Each row of a before or after table is a point. The points were changed in one or more steps. Then noise was added and the rows were shuffled. The steps act on columns, c1 being the first. Write out the steps. A step turns or swaps two columns, mirrors them in a line or flattens them onto one, adds a multiple of one to another, or multiplies or shifts one. Angles are multiples of 10 degrees, from the lower column toward the higher: turns from -170 to 170, lines from 10 to 170 but not 90. Use the fewest steps. Two steps may share a column if one is a turn and the other turns, adds or multiplies; they go together, in the order done. Otherwise the lowest column goes first.

Before, 8 rows:
[[-14  54  10]
 [-13  60  13]
 [ 21   4  -6]
 [  6 -21  28]
 [  8  -3 -10]
 [  6 -18 -14]
 [  4 -16  -5]
 [ 26 -11  -1]]
After:
[[-13 -13  -1]
 [-36 -10  -6]
 [-34  -3 -13]
 [-34 -48  28]
 [-19   9  -6]
 [-53  48  13]
 [-31   6 -12]
 [-53  45   9]]
Steps: shift c1 by -40; add -1 times c3 to c2

Before:
[[-17 -37  27 -12  11   8  13   4  30]
 [-45  25   1  -3  31   0  43 -29  30]
 [-37  -7 -20   7 -12  -8   3 -14 -43]
 [ 12  27  36  16 -28  23 -19   6   1]
 [-18  19 -27 -15  12 -36   8  12 -34]
 [ 13  10  -7  18 -19  12  18 -19  25]
 [-10  -3  38  25 -21   6 -25 -28  15]
 [ 20 -13 -38 -29   0  25  -8 -15  16]
 [  0  12  21 -35  43 -35   2  16  20]
 [-40 -32  28 -36 -34 -50 -31  24  28]
 [-25 -32  14  32  12   8  13  -3 -20]
 [-46  23  23  39  20 -16 -29  21 -14]
 [-35   3 -10   6 -16   5 -20  -9 -21]]
After, 13 rows:
[[ 27  24   6  -7 -11 -21  10  -5 -24]
 [ 19 -36  -3  34 -24  31 -12  21  22]
 [ 17 -23  19 -36  18 -20  24   7 -24]
 [ 54  33  -8  36   9  23  44  26  30]
 [ 36  -8 -17  12  -6  20 -20   1 -33]
 [-30  -4 -24  28   0 -13  15 -41  17]
 [ 46   0  13 -40 -41  -7  -5  34 -14]
 [-22  40  23 -17  -7 -13 -17  26  -1]
 [ 41 -42   6   2   6 -23 -42 -35  30]
 [ 36   6  12  -9  14  -8   2  -7 -42]
 [  8  29  42 -24  -9 -12  16   1  16]
 [  9 -22  10  11  21 -11  26  11  33]
 [-16   9  -3 -21  19  -3 -18 -29  26]]
Steps: turn c1 and c6 by 150 degrees; turn c2 and c7 by -120 degrees; turn c2 and c5 by 120 degrees; add -0.5 times c9 to c3; turn c3 and c8 by 40 degrees; multiply c4 by -1

Before (10 x 14):
[[-13   3 -14   9  29  42  17   2  15 -23 -16  24   3   3]
 [ 45 -13 -13 -28 -13 -16  -2  22 -33 -15 -40 -24   2  23]
 [ 10 -14   9  -7   7  28  47  -6  39  10  19  18  12  -1]
 [ 19   5  -7   5  -6  11  32 -24 -10 -17   1  39   6  -7]
 [  6  -4  60  -9  20  11  15  35  -8  27 -31   9   8  28]
 [ 47 -19 -15  -7 -16 -13 -21   2 -28  18 -27 -12   0  53]
 [-11  27 -14  14  -8  27  18 -22  28   8  10   3  15 -25]
 [ -5 -12 -10  23 -19  13  21 -13  23 -21 -25  19  16  -2]
 [ 19   7 -37 -13 -33 -14  18  26 -21  16 -14  -9  11  44]
 [-24  16  46 -18  29 -10   0  16  36  11 -19  32 -18  14]]
After (10 x 14):
[[ 11   3  -1  33   6  24  34  -4  39  32  16  16  13   1]
 [ -2   3  17  29 -18  30  -6  -4  20  -3 -25  20  18  -2]
 [-12  -6  13  19  29  50   5   2  14  -4 -17  23   6   1]
 [ -8 -12  -1  20  -8  36   0 -10  26  25   8   1  13 -26]
 [  6  11 -49   3  23   7  17  12  -9  47 -29  12   7  28]
 [ 42   3  16 -20 -16 -34  17  11 -36   0 -39 -24   2  25]
 [ 45   2  23 -23 -17 -18  -6   2 -27  36 -28 -12  -2  52]
 [-23   6 -49 -12  27 -22  19   6  36  31 -20  33 -16  13]
 [ 20  -3   3  24  -6  17  18 -10 -10   3   2  39   6  -7]
 [ 19  -8  29   4 -33 -21  21  11 -19  36 -15 -15  11  41]]
Steps: turn c2 and c3 by -150 degrees; multiply c2 by 0.4; add 0.7 times c4 to c6; turn c4 and c7 by -50 degrees; multiply c8 by 0.4; shift c10 by 20
